Each row is a point. The points of each table are mixes of a few directions, plus a little noise. Count the directions of each table, and those that both share. Where both have some left over, give the other angles between the two spaces (their principal angles), to ten degrees, smallest first.

First (6 x 2):
[[ -7  60]
 [ -3  32]
 [  4 -50]
 [ -9  64]
 [  8 -68]
 [  5 -39]]
Second (7 x 2):
[[ 19 -13]
 [-53  36]
 [ 77 -52]
 [ 38 -26]
 [ -1   1]
 [-51  35]
 [-30  20]]
Directions: first 1, second 1, shared 0; angles 50

First:
[[ -9  -8 -43  10  -3  20]
 [  7   6  38  -1   7 -28]
 [ -3 -12 -53   8   2  10]
 [-19  28 103   9 -16   7]
 [ 30 -10 -22 -34  11 -23]
 [ 31  -6  14  -6  30 -77]
 [  4   2  -2 -28 -14  32]
 [-42   0 -36  42 -19  58]]
Second, 6 rows:
[[-67  -1 -30 121   3   8]
 [  2   9  31 -20 -10  14]
 [ -4  -3 -11  13   4  -4]
 [ 12   3  13 -24  -3   2]
 [ 11   2  11 -23  -3   1]
 [ 46  -9 -13 -66   9 -22]]
Directions: first 3, second 2, shared 2

First, 11 rows:
[[  4  -3  -6  -6   0   5  -4  -3   3   6   4]
 [121 -31 -34 -68 -72   2 -50  -7   7  15 -15]
 [ 40   3  17  -3 -36 -34  -7  15 -18 -37 -33]
 [-92  10  -5  33  65  30  29 -12  17  26  37]
 [-33  22  39  38  10 -35  23  19 -22 -46 -22]
 [ 27  21  57  26 -41 -72   9  37 -44 -87 -61]
 [-36  -1 -16   3  33  30   8 -13  16  33  31]
 [ 88 -24 -28 -52 -51   5 -36  -6   8  16  -8]
 [-77   4 -10  23  59  34  21 -16  19  34  37]
 [-57   3  -7  17  42  24  15 -10  14  25  27]
 [ 15  -7 -11 -12  -7   7  -8  -5   5  10   6]]
Second:
[[ -48   39  -12  -21   -6   13    7  -20   10  -16  -46]
 [ -25   16   24   38   27    3  -33   63    1   33    2]
 [  92  -18  -16  -22  -46  -25  -46  -27   18   13   -7]
 [ -91   49  -20   -8   24   32   -5  -22   29   21  -35]
 [ -30   -3   45   49   35   -2   10   86  -35   -3   24]
 [   6   -4  -10  -26  -23   -4   33  -35  -13  -42  -14]
 [ -67   29   -6   -5   18   23   15  -10    5   -3  -19]
 [  64   -9   23    4  -35  -33  -27   37  -16  -15  -16]
 [  19  -10  -54  -55  -25   15   16 -113   35   -2    0]
 [  44  -62   -5   24   33    5    7   -8    9   45   96]
 [  36  -25   34   19  -10  -24   20   46  -41  -35   17]]
Directions: first 2, second 4, shared 1; angles 30

First:
[[  25  -34  -14    3   71  -18  -28   18  -11   18  -16   81  -28   22
    99   19  -11   -2]
 [ -15    1   23   29  -44   37   30    0   22  -14   20  -54   52  -45
  -100  -23   21   26]
 [  -1  -26   73   54  -19   78   23   32   38   13    7  -53   66  -55
   -49   28   37   -7]
 [   9    1   -9  -23   25  -26  -18   -3  -15    8  -16   30  -35   29
    66   19  -15  -21]
 [   0  -40  -67   44   51  -23    8   11    2  -29   37   82   24  -31
   -63  -89    2  118]
 [ -21   73  -29  -77  -61  -55   -8  -50  -33  -12  -16  -46  -56   55
    10    4  -32  -52]
 [  17  -20   -6   -2   43  -12  -19   10   -8   12  -11   46  -18   17
    63   17   -9   -7]
 [ -18   43   30  -28  -70   11   11  -22    2   -3   -9  -85    0    9
   -31   26   -2  -52]]
Second:
[[ -4  66   7 -88 -64  44  19  43  44   2 -26 -54   5  53 -11  14 -35  15]
 [  8 -52 -43  38   7 -53  21 -29   9 -55  58  66  91 -82 -68 -34  91  10]
 [  8  69  -8 -25 -47 -15 -35  52  -1  -2   6  52  64 -40  -2  29  54  22]
 [ -5 -64  57  75  92  40   0 -32 -48  47  -4 -45 -82  20  60  31 -33 -21]
 [-11  -9 -67 -32  14 -43  34 -43 -11 -41  31   6 -17  25 -42 -55  -9  40]
 [ -3  30  -8 -11   5 -10 -20   6 -26  12  -5  10 -27  15  22   6 -13  16]
 [ 11 -34  73  61  12  46 -18  19  11  37 -23 -15  11 -31  36  45   9 -53]
 [ -4  -6 -11 -18 -19  -8  -1 -17  21   0 -37 -19 -44  39   5 -36 -64 -29]]
Directions: first 3, second 5, shared 1; angles 40, 50

First, 11 rows:
[[  3  -8 -48   5 -27 -22  -9 -11  32  20 -38  59  37  28  62  -6  38  -7
   54  -6  -9  10  60  -5 -16 -28  35 -19 -15 -48  20  -1]
 [-10  -3 -23  28  12  16  -7  11  26  21   2  17   3   7  14  31  24  13
   25  -8  30   9   0 -14  13 -25  13 -13  -4   0   1  24]
 [ 26  10  -6 -21 -18 -53  -7 -12 -31  42  -4   4  -2   7  52 -66  -3  -1
   14 -24 -30  30  51  28 -23  31 -17  29 -12 -14  26  -5]
 [-24  13 -11  31   4  18 -40  10   4  64   2  11 -25 -28  -2  35  13  31
    5 -25  28  24 -29 -11  15 -18 -18  -2   3  13  -6  50]
 [-25 -14  30 -30 -41  28   1 -22   8 -84 -41   7  18 -21 -74  30 -29 -30
  -47  48 -44 -62 -44 -10 -12 -11  13 -30  19 -19 -26 -39]
 [  1  11 -11  12   3 -10 -20   4  -9  53   5   3 -14  -7  26  -8   9  18
   14 -26  10  28   9   4   2   3 -14  12  -5   4  10  26]
 [  9  -8 -13   7  17   1  20   6  16 -15   9   2  14  24  15   2  14  -5
   19   4  15  -1  18  -4   5  -8  19  -6  -7  -1   4  -8]
 [ -6  -2  25  -6   9  18   9   3  -6 -32  11 -24 -10 -11 -41  12 -19  -5
  -29  14   0 -18 -34  -3   7   7  -8   0  10  18 -14  -9]
 [-24  -4  10  -8 -29  20 -15 -12   7 -28 -30  14   7 -22 -40  28 -11 -10
  -22  21 -20 -29 -29  -9  -5 -15   4 -20  12 -15 -17  -8]
 [ 16   8  11  14  49   3  19  22 -16  17  51 -42 -27   4   1  -9  -4  17
   -4 -17  36  22 -10   4  19  20 -18  25  -4  43   2  15]
 [ 34  -5  35 -34  22 -18  50   0 -30 -59  34 -51  -3  20 -15 -50 -32 -22
  -29  18 -18 -14   9  20  -5  44  -6  25   1  22   2 -46]]
Second, 11 rows:
[[  -5  -11   -6   -2   -8   -8    1   -3    1   10   10   26   29    1
     7  -10    0   -7    9   13  -21   -7   24   -2  -25  -11   15   -2
    14  -21    1    7]
 [  22   17   13   13   53   -3    8   24  -35   47   60  -51  -42   -3
    15  -21   -5   27   -7  -33   39   43   -9    6   23   30  -32   35
    -9   49    2   25]
 [  -5    0    0    5  -14  -21  -11   -3   -3   33    6   17    7   -9
     8  -21   -4    5   11   -4  -19    5   16   16  -26    5  -10   17
    15   -7   14   20]
 [ -12    0   -3    9  -38  -27  -14  -10   27    3  -35   26    4   -1
     0  -11    1    0   23   -2  -19  -10    5   34  -26    5  -14   15
    15   -9   28    9]
 [  -4    0    7  -10    7   31    3    0   -4  -32   -8  -14   -6   -6
   -24   30   -3   -6  -25   11    9  -11  -27  -24   24  -10    9  -23
   -10    3  -25  -18]
 [  20   21  -18  -34  -17    3  -22  -18  -28   -1  -55  -13  -25    2
    38    2   17   -5  -16  -25    5   28    6  -25   42    3    4  -28
   -56  -19  -17  -39]
 [  -4  -37   10   28   65   57   80   29   64 -121   48  -23   32   45
   -60   60    2  -20    3   56   49  -60  -34  -21   22  -29   48  -25
    20   32  -17  -25]
 [  -5    4   18   13   18   -8   -7   13  -23   50   49  -11  -12  -22
   -10  -17  -17   19   -7  -10    0   15   -7   13  -17   15  -26   31
    25   23    4   40]
 [ -14   -2   -3   10  -42  -25  -13  -11   34   -6  -41   31    8    1
    -4   -7    1   -3   25    2  -21  -18    4   34  -28    2  -10   11
    17  -12   29    6]
 [  22   11  -24  -41  -10    5  -16  -19  -40    9  -35    1   -1    5
    50   -5   18  -12  -15  -15   -8   28   30  -41   31   -9   24  -37
   -53  -37  -26  -38]
 [ -15   -3    8    6  -14   -4   -9   -2    7    7    0   13    6  -13
   -18    0   -9    2    0    7  -15  -12   -8   11  -20   -1   -8    7
    21   -2    5   15]]
Directions: first 4, second 5, shared 3; angles 90
